Rows are points. Two turns around zero, p and q, are shown by what they do to some points. Write where each new point lands after one turn and then the other. Backwards means that the second turn is done in reverse. Each puzzle has new turns, and all numbers are rounded.
In the rows, 128 means zero.

Turn p:
[130 127 107] -> [128 121 108]
[135 178 145] -> [159 171 133]
[130 107 115] -> [119 106 120]
[171  90 115] -> [147  72 127]
[ 91 167 165] -> [117 187 152]
[112 100 122] -> [100 111 128]
Turn q:
[131 146 105] -> [114 139 104]
[141 152 132] -> [130 155 123]
[104 126  92] -> [ 95 108 107]
[140 156 135] -> [129 159 126]
[167 121 151] -> [172 141 131]
[ 85  67 153] -> [127  66 176]
Where do these land?
q, then p: [155 138 149] -> [163 137 129]
q, then p: [140 111 127] -> [137 109 127]
q, then p backwards: [133 121 165] -> [146 135 161]
p, then q: [ 84 142  71] -> [ 68 117  88]

Turn p:
[125 128  77 122 121 154] -> [110 102  81 123 117 136]
[115 155  86 115 137  96] -> [107 141  93 119 129  83]
[107  98 154 151 128 129] -> [126 108 167 153 131 131]
[124 112 178 135 128 142] -> [136 128 174 135 138 155]
[124 129 198 135  86 124] -> [131 160 193 135 100 155]
[138 138  83  78 150 113] -> [123 123  86  78 141  97]
[134 164  85 123 162 139] -> [119 137  70 125 158 121]
[157 100 163 166 112 128] -> [172 123 160 157 110 147]
Turn q:
[126 162 124 124 128 136] -> [126 157 121 112 120 134]
[158 131 125 146 157  98] -> [153 146 132 149 149  94]
[147 159 181 139 159 140] -> [144 170 184 123 140 136]
[137 106 100 126 148 145] -> [132 116 106 131 164 137]
[165 119 114  85 119 150] -> [173 110 106 105 132 154]
[102 109 121  99 122 121] -> [114  95 120 104 123 120]
[ 60 109 130 176  62 106] -> [ 53 100 126 172  67 121]
Where do these land?
q, then p: [157 104  91 175 136  98] -> [156 124 103 184 133  91]
q, then p backwards: [104 103 151 110 104 163] -> [113  97 137 111 107 171]
p, then q: [110 170  89 128 112 132] -> [ 89 139  85 122 114 118]
q, then p: [146 138 178 133 132 110] -> [153 165 162 129 121 141]
q, then p: [137 123 111 108 132 127] -> [139 116 113 112 129 120]
p, then q: [190 105 159 164 148 153] -> [184 147 137 162 164 169]
q, then p: [122 160 124 101 106 123] -> [114 139 116  98  97 131]
q, then p: [ 58 119 121 105 155 118] -> [ 82 107 159  98 146  88]

Turn p:
[114 177 145 137 130 135 140 112 144] -> [ 90 154 135 121 130 148 160 134 133]
[126 121 125 138 140 121 110 115 140] -> [128 141 127 127 139 119 120 109 142]
[137 116 122 143  31 144 121 113 153] -> [133 145 113 119  39 155  99 130 157]
[112 122 116 138 148 131 145 138 142] -> [116 108 110 126 143 121 141 123 141]
[117 129 122 139 139 142 121 190 141] -> [113 102 106 164 149 130 115 159 149]
[136 145 108 105 130 140 126 121 134] -> [136 144 116 105 136 130 131 149 125]
[132 105 133 123 145 143 129 130 148] -> [141 118 131 126 135 109 135 132 155]
[121 160 149 137 128  80 106 114 131] -> [ 91 169 142 143 131 119 119 107 105]
[148 133 135 143 151 128 134 135  85] -> [150 119 138 153 150 146 142 119 100]
[154 118 125 143 148 106 143 148 130] -> [139 121 109 160 135 106 144 119 117]
[118 105 134  56 131 134 126 109 102] -> [151 112 168  77 132 104 112 152 103]
[120 106 120 133 114 132 137 111  85] -> [148 102 138 113 117 150 118 105 107]
Turn q:
[112 127 125 115 119 112 133 152 133] -> [104 129 118 116 114 120 144 135 125]
[155 141 126 127 105 146 126 148 122] -> [153 130 102 121 117 141 128 150 136]
[117 159  67 151 164 135 120 122 118] -> [101 149  97 164 135 147  80 101 123]
[131 116 164 110 147  89 123 100 106] -> [128 144 168 112 164  97 132 138 106]
[125 109 134 134 103 137  98 141 133] -> [137  98 129 124 102 114 119 145 131]
[135 117 115 108 141 153 121 137 130] -> [125 115 122 104 128 149 110 122 133]
[143 112 118 127 102 142 132 148 133] -> [144 107 103 114 112 132 137 130 131]
[123 101 117 151  98 134 163 147 131] -> [136  97 100 139 116 132 167 115 116]
[144 128 175 117 140  93 131  94 155] -> [141 150 174 116 154  93 149 124 153]
[107 171  93 126 131 162 114  96 120] -> [129 159 135 153 100 164  85 109 120]
[116 129 175 142 158 106 149 123 128] -> [111 132 162 145 167 121 159 140 135]
Where do these land?
q, then p: [116 137 146 156 156 132 148 111  95] -> [131 113 143 154 162 153 152 110 137]
p, then q: [144 114  98 109 124 134 144 137 155] -> [121 135  88 105 121 110 131 114 129]
q, then p: [111 111 125 141 143 134 109 111  97] -> [141 120 155 146 145 138 106 107 126]
q, then p: [143 152 109 143  69 107 120 137 124] -> [130 144  78 145  98 142 117 130  94]
p, then q: [104 145 138 106 160 130 122 127  99] -> [103 120 154 117 161 146 125 147 120]
p, then q: [164 122 123 116 147 122 123 134 152] -> [123 153  98 134 146 108 134 127 142]
p, then q: [ 94 143 141 141 161 136 119  95 127] -> [111 141 177 124 141 152 132 112 139]
p, then q: [126 116 122 142  95  94 135 154 147] -> [128 118 114 153  94  96 121 120 106]
q, then p: [116 125 145  94 148 149 140  96 112] -> [138 131 181 123 139 141 145 148 130]
p, then q: [156 111 153 109 126 127 124 130 156] -> [132 144 114 132 128  96 155 144 148]
p, then q: [134 131 108 150  78 142 123 176 143] -> [132  92  87 148  81 126 108 125 140]

Turn p:
[130 107 115 140 158 133 137 130 118 117 126 117] -> [129 103 122 141 155 120 117 135 115 137 130 118]
[148 131 113  92 125 154 114 141 118 108 148 199] -> [137 105 121  74 138 147 173 137 109 101 118 168]
[115 158  84  69 135 158 148 109 122 125 123  93] -> [104 122 107 126 143 123 190 100 141 139 105  76]
[115 185  79 129 105 110 124 109 156 148 118 126] -> [106 199  98 116 130 124 142  94 122 129 114 117]
[138 107 188 107 108 124  93 147 197  62 173 134] -> [149 102 109 112 116 190 117 133 209 139 165 189]
[161 105 146 110 109 115 134 126 121 140 136 131] -> [163 116 128 141 102 117 137 133 137 108 125 140]
[143 142 150 132 169  88 110 162 134 155 127 111] -> [172 141 141 107 136 116  90 119 136 125 163  96]
[158 134 164 159 109 163 185  91 112 131 117 130] -> [124 138 180 197 135 137 152 146 122 105 110 144]
[104 110 179 158  64  71  92 100  94 146 112  91] -> [104 135 142 165  32 113  63 107 137 109 138 130]
[133 132 131 133 151  99 118  90 109 168 115 167] -> [138 140 159 116 128  83 119  91  95 111 127 149]
[ 85  91  88 141 126 179 118 157 157 126 132 125] -> [108 117 101 111 135 143 130 166 113 202 107 132]
[105 106 136 134 157 124 134 170 122 123  89 117] -> [124 108 141 111 146 113  87 160 139 140 116  98]
[135 122 123  87  91  85 155 111 102 104 147 141] -> [114 114  95 135 103  97 156 127 150  72 135 144]
[148 121 112 178 158 152  88 132 125 135 105 130] -> [145 125 138 128 151 156  87 117  77 149 111 127]
[102 167 113 150 154 166 169 145 133 131 152 109] -> [102 153 139 139 169 142 159 155 117 156 156  94]
Turn q:
[150 132 159 133 110  98 135 152 146 139 108 125] -> [153 112 135 136 142  88 135 149 125 144 122 101]
[138 167 115 147 165 149 158 163 119 153  82 163] -> [ 93 160 114 185 168 109 154 149 100 142 139 142]
[156 125  92  92  98 134 158 158  92 137 144 140] -> [120  86 106 128 107 141 184 153 106 124 134 154]
[ 83 143 130 138 120 112 111  90 159 159  85 128] -> [123 174  99 112 130 101  82 142 153 159 112 122]
[105  74 106 172 114  94 155 161 100  87  98 120] -> [ 90  83 122 171 113 100 133 128 194  90 125 111]
[144 124 172  97 146 182 150 152 151 157  98 158] -> [123 141 168 155 159 142 156 145 105 195 101 138]
[129 127 143  84  95 105 127 121  96  84 145 100] -> [131  98 148  75  96 110 151 118 127  95 103 131]
[136  87 116 100 157 178 129 167 159  95 170  89] -> [131 113 183 116 150 209 160 134 154 109 141 117]
[ 92 136  94 113 164  95  99 121  95 126 135 173] -> [ 78 119 117 112 129 114  84 127 115 113 163 179]
[ 98 157 165 135 107 124 105  88 129 157 159 115] -> [143 160 124  91  88 120  96 107 104 151 133 100]
[146 120 124 158 167 144 111  93 115 168 139  94] -> [126 138  94 134 151 170  97  95 101 124 121  93]
[140 144 124 155  89 136  83  91 152 112 143 127] -> [189 155 122 126  96 133  94 125 131 107 122 135]
[148 126 124 139 131 113 143 106 151  91 157 132] -> [165 122 133 122 135 125 137  92 150 112 149 141]
Where do these land?
q, then p: [154 155 168 124 132  85 130 104  75 117 132 127] -> [107  92 114 147 111  83 111  93 128  80 125 128]
p, then q backwards: [191 132 123 125 149 126  88 120 162 111 124 139] -> [178 114 114 127 144 139 117  73 154 115 148 125]
p, then q: [145 182 109 134 149  87  90 109 125 124 139 122] -> [139 155 114  86 120 148 122  83 112  93 125 157]
p, then q: [ 73 120 140 113 180 135 177 135 116 121 170 197] -> [ 80  74 171  97 145 107 140 109 129 172 193 132]
q, then p: [135 119 150 154 106 137 106 160 101 146 103 129] -> [119 129 127 144 103 140  76 152 115 125 123 105]
q, then p: [ 76 159 106 109  89 177 154 119 172  83 172 161] -> [136 195 150 117 113 155 203 152 159 104 139 176]
q, then p: [156 113 137 148 145 160 147 167 129 106 131  98] -> [119 116 155 180 160 146 118 150 142 141 137 118]
p, then q backwards: [ 92  97 139 131  87 158  98 128 158 148  94 137] -> [ 89 102 151  91  91 159 115 101 124 142 107 149]
q, then p backwards: [151 150 108 104 143 128 125 141 110 132  94 118] -> [134 129  92 136 127 139 157 134 116 111 121 161]
q, then p: [148 101 128 117  88  70 151 130 151 128 177 124] -> [188 104  83 157 109 103 152 134 148 137 125 153]
q, then p: [140 109 104 162 115 154 125 116 137 149  92 122] -> [129 158 117 132 153 153 105 133  99 147  98 116]
q, then p: [122 109 156  96 130 174 141 146  55 172 154 112] -> [ 75 100 163 155  77 104 147 160 110 148  97  94]
p, then q: [122 148 127 140 129  90 121 101 171 146  98 104] -> [159 175 102 107 142 108  92 128 114 123 131 130]
q, then p: [ 86  97  96 135 149 112 142 117 131 109 114 102] -> [105 136 107 111 149 133 129 111 163 178 125 143]
